Rows are points. Each table stands for the endless flat space through its points: a line for two points, a plane for three, and so on. The two share one point or none. Which?
In the rows, zero is written as 128.

First:
[[127 106 141 108]
 [137 131 105 120]
 [127 126 119 117]]
Second, 2 rows:
[[159 132 132 111]
 [153 127 127 112]]
They share: [141 117 117 114]

First:
[[131 160 158  99 138 103 118 158]
 [122 130 122 126 132  82  87 136]
 [129 128 133 125 136  69  88 137]
 [132 116 128 136 124  70  83 136]]
Second (4 x 8):
[[103 137 120  88 139 115 113 123]
 [132 163 118 104 117 121 127 156]
 [108 151 100 146 129 103  86 170]
 [122  99 152 126 113 103  78 120]]
They share: [123 137 126 123 118 110  99 147]

First, 2 rows:
[[126 124 110 119 113 103 131 124 120 130 144]
 [161 139 100 139 138 113 131 159  90  95 109]]
Second (2 x 11):
[[140 129  98 124 131 124 129 146  95 104 123]
 [146 129 101 130 131 116 130 144  98 103 121]]
They share: no point

First, 5 rows:
[[104 108 114  64 171 111 145 185 181 158  82 156 138 134]
 [128 109 115  87 145 115 132 175 166 146  93 134 142 126]
 [117 112 151  93 186 124 161 152 155 156 103 155 155 120]
 [135  91 119 107 152 121 154 152 150 122  97 123 146 132]
 [129  81  72  91 170 150 159 177 191 150 101 144 112 188]]
Second, 4 rows:
[[134 110  95 122 156 155 164 136 143 162 126 164 143 178]
 [158 119 107 155 126 110 167 178 143 159 123 116 137 133]
 [140 103 113 119 158 146 153 148 149 151 113 144 145 151]
 [127 102  90 106 156 161 167 135 134 142 129 138 145 157]]
They share: no point

First, 2 rows:
[[155 104 110 144 141 138 156 149 112 128  97 113 131  98 109 105  98 120
  143  96]
 [159 120 130 128 109 146 152 153 108 112 101  85 139 126 105 117  94 124
  167 124]]
Second, 5 rows:
[[157  91 105 126 108 182 163 143  97 145  99 125 158  88 125  94  98 122
  142  83]
 [175 129 102 159 186 150 112 144 103 131 111  80 120 118 130  69 130 102
  148 120]
 [163  66 121 114  62 183 189 163  87 151  76 132 179  53 127 100  66 140
  126  47]
 [150  94  92 123 114 202 159 126  96 150 110 136 161 101 126  91 112 114
  150  96]
 [152 126 138 109 130 156 143 124 118 104  82 132 141  93  92  97 100 102
  190 130]]
They share: no point

First:
[[133 128 118 142 167 149  95  95 102 123 143 156 117 133 149 136 132 105
  118 140 157 111 137 129]
 [125 156 142 170 151 153 123 107  98  91 143 152  85 157 133 108 136 101
  114 120 157 131 105 125]]
Second (3 x 24):
[[142 129 121 141 171 166 124  94  94 127 143 160  86 134 123 109 138 116
  137 141 141 132 138 146]
 [132 130 113 163 151 165 132 120  93  95 142 142  87 129 120 143 158 116
  106 127 133 129 141 148]
 [112 153 139 144 156 127  76  73 115 124 134 163 110 149 156 100 123  86
  128 135 174 120 105 104]]
They share: no point

First (4 x 24):
[[109 108 117 144 169 165 114 156 151 157 136 129 161 136 126  81 142 140
  150 167 149 138 157 148]
 [ 89 115 164 125 134 151 144 121 140 110 145 124 169  69 111 125 178  88
  167 132 161 157 152 131]
 [ 97 153 177  85 137 124 109 124 134 139 102 129 155  79  97 146 163  73
  129 130 168 140 117  96]
 [115 135 126 115 170 145  88 157 146 178 105 132 149 145 115  95 130 130
  123 166 153 125 132 123]]
Second, 4 rows:
[[108 116 173 155 136 138 141 154 160 143  95 127 181 111  94 133 160 121
  131 120 169 161 156 121]
 [ 88 132 147 103 172 138 119 127 144 133 145 128 144 122 120  87 167  91
  150 154 147 128 146 126]
 [ 91 134 125  87 173 151  99 123 131 141 156 129 137 110 130  83 156  93
  158 173 145 121 133 132]
 [106 106 103 113 150 176  85 149 124 191 131 136 178  62 122 121 145 143
  166 186 191 150 108 162]]
They share: [102 125 145 120 152 148 116 139 143 144 125 128 159 107 113 110 154 109
 145 149 157 141 142 127]

First (3 x 24):
[[143 155 102 117 152 110 156 125 143 120 103 146 113 113 136 125 128 116
   94 158 131 143 126 123]
 [153 151  96 125 149 114 167 123 147 118 102 142 115 107 125 135 129 107
   90 162 134 146 126 125]
 [147 145  96 131 150 110 168 109 153 120 103 132 113 113 124 129 136 108
  100 156 131 141 124 127]]
Second (4 x 24):
[[129 179 108 112 150 100 142 111 152 126  97 160 109 119 152 111 129 123
   88 136 103 148 111 126]
 [120 188  87  95 154  97 166 135 143 137  79 182 115 130 185 110 141  93
  102 153 113 138 133 104]
 [117 161  92  88 158  96 140 117 152 122  93 150 107 123 160  91 149 119
  106 160 121 132 125 114]
 [117 167 105 100 156  96 116  76 176 125 100 141  87  98 121  94 146 147
   79 137  90 145  87 134]]
They share: no point

First:
[[113 135 149 152 108 135 142 119 126 151 132 115  98 146 127 129 136 136
  147 100 100 149 168 122]
 [ 93 131 177 160  96 127 118 103 130 167 100 135  86 162 147 117 164 144
  147 116  96 117 160  94]
 [ 90 134 171 157  92 133 111 106 133 165  96 133  92 157 148 117 168 147
  146 117  98 124 152 101]]
Second, 2 rows:
[[124 130 124 166 115 121 141 100 131 135 103 124  85 160 127 134 155 152
  162 114 111 128 157 109]
 [ 94 154 172 124  85 145 117 142 125 159 145 100 109 118 127 110 137 128
  120  90  99 158 169 139]]
They share: no point
